Rows are points. To make a cloud, some directions were put in groups of two or more. Within a group, all points are equally far from the middle, so they leave a hole (a ring in 2 directions, a hollow ball in 3). The other directions are filled evenly. Then the cloud was stretched, turned, moved and blurred a little. How many holes are there, and how many directions does each take, smallest first?
In the rows, 128 means zero.

Cloud, 13 rows:
[[161 141]
 [ 62 133]
 [141 170]
 [130 154]
 [131 163]
 [150 182]
 [146  96]
 [ 98 129]
 [157 116]
 [143 150]
 [114 140]
 [143 101]
 [148 110]]
Holes: 0

Cloud (21 x 3):
[[182 121 127]
 [ 71 147 128]
 [ 70 132 131]
 [147 153 154]
 [143  93 116]
 [ 76 139 136]
 [ 79 126 125]
 [138  84 119]
 [145 155 161]
 [ 92 122 128]
 [118  92 123]
 [129 100 115]
 [114 137 157]
 [151 125 129]
 [172 144 146]
 [112  86 117]
 [159  98 139]
 [137 125 143]
 [112  83 129]
 [205 114 120]
 [165 108 115]]
Holes: 0

Cloud (19 x 3):
[[ 85 121 126]
 [164 120  92]
 [102 105 160]
 [129 139 164]
 [ 92 116 110]
 [111 128 164]
 [129  99 161]
 [152 145  87]
 [171 107 124]
 [145 147  85]
 [129 109  84]
 [139 148  85]
 [153 149  87]
 [163 105  91]
 [171 106 125]
 [135 116  84]
 [111 119  91]
 [ 88 138 147]
 [151 142 153]]
Holes: 1 (2)

Cloud (30 x 4):
[[122 131 123 171]
 [ 85 134 101  84]
 [ 99 125  92  92]
 [ 98 126  95  85]
 [148 128 140 168]
 [161 118 143  94]
 [180 110 125 156]
 [153 127 148 158]
 [170 117 153 119]
 [ 91 125 120  83]
 [167 121 153 122]
 [ 81 139  99  89]
 [158 129 141  91]
 [ 78 142 103  89]
 [105 130 107 161]
 [ 82 136 124  91]
 [157 125 102 104]
 [155 124 102 101]
 [ 83 133 111  82]
 [181 103 146 146]
 [120 140 111 162]
 [177  95 143 139]
 [104 121 139 144]
 [ 98 117 138 125]
 [ 78 145 103  91]
 [136 150 106 136]
 [151 141 121  87]
 [170 109 107 137]
 [ 93 149  96 129]
 [160 121 101 112]]
Holes: 2 (2, 2)

Cloud, 48 rows:
[[109 133 108 175 160 151]
 [121 134  77 192 122 123]
 [117  76 157 141 142 160]
 [104 111 103 119  91 124]
 [110 169 143 131 145 173]
 [108 124  89 178 103 120]
 [129 168 131 119 129  85]
 [107  83 139 138 121 177]
 [132 150 145 168  98 121]
 [151 105 148  89 126 169]
 [133 170  92 178 135 127]
 [138  98 117  87  98 132]
 [ 96 137  98 119  97 125]
 [ 92 118 120 116 128  91]
 [114  86  93 121  99 108]
 [120 109  89 144  94 174]
 [146 113 134 186 130 122]
 [141 122  93 131 156 160]
 [149 138 150 125 133  95]
 [101  99  86 174 113 137]
 [158 127  98 156 104  92]
 [129  97 105 164  87 176]
 [153 138 113 126 116  88]
 [163 111 105 102 144 125]
 [113  74 160 119 127 149]
 [109 118  69 142 148 155]
 [141 131  91 184 118 150]
 [140 172 116 108 142 100]
 [153 139 113 111 125  91]
 [151 135 157 134 155 106]
 [138 102 107 147 148  84]
 [137  88 122 186 110 136]
 [112 164 129 128  94 145]
 [116 101  76 180 106 137]
 [131 162 102 165 150 153]
 [118 113 141 130 137 187]
 [165  76 134 130 142 133]
 [ 79 170 109 126 143 150]
 [ 95  85 120 146 126 116]
 [113  73 150 157 127 136]
 [103 151 104  99 111 115]
 [158  88 119 186 121 141]
 [158 155 110 134  94 116]
 [ 90  86  97 147 129 120]
 [128 116 104 112  95 178]
 [167 146 130 107  93 167]
 [146 135 134 112  76 135]
 [138  82  98 142 158 120]]
Holes: 1 (4)

Cloud:
[[143 111 153 150  96 123]
 [152 105 103 114 118 148]
 [132 107 115 176 160 150]
 [155 143  99 129  96 139]
 [121 147 163  73 113 140]
 [105  97 129 156 124 133]
 [ 97 109  87 120 140 166]
 [123 141  97 137 172 108]
 [133 123 199 118 105 129]
 [172 106 119 147 131 127]
 [108  77 158 103 158 119]
 [ 92 115 190 109 165 113]
 [119 105 143  88  92 153]
 [107 143 163 146 120 122]
 [156 136 133 125 125 163]
 [118  82 121 103 158 139]
 [139 140 163 148 186 111]
 [142 130 167 148 185 110]
 [122 136 153  79  81 137]
 [132 108 110 103 125 171]
 [100 131 161 143 130 136]
 [ 88  81 147 125 181 121]
 [117 118 187 146 182 105]
 [135 143 143 108 172 123]
 [142 164 157  82 114 109]
 [160 122  95 159 124 124]
 [148 126 107 106  94 150]
 [111 113 191 140 181 105]
 [114  89 101 117 172 150]
 [138 125 124 175 172  95]
 [ 81 136 164 109 153 108]
 [113  78 136 101 156 130]
 [143 128 111 172 168  98]
 [127 105 122  95  90 146]
 [112 117 143 151 109 127]
 [115 124 144  91  78 135]
 [151  78 160 155 154 118]
 [135 183 142 143 147 111]
 [129  97 131  96 137 114]
 [163 147 189 129 141  94]
 [168 115 137 143 120 150]
 [108 101 136 113 131  91]
 [124  96 131 171 158 152]
 [124 102 122  97  91 144]
 [152 172 176 139 111  90]
 [ 84 129 180 109 157 117]]
Holes: 3 (2, 2, 2)
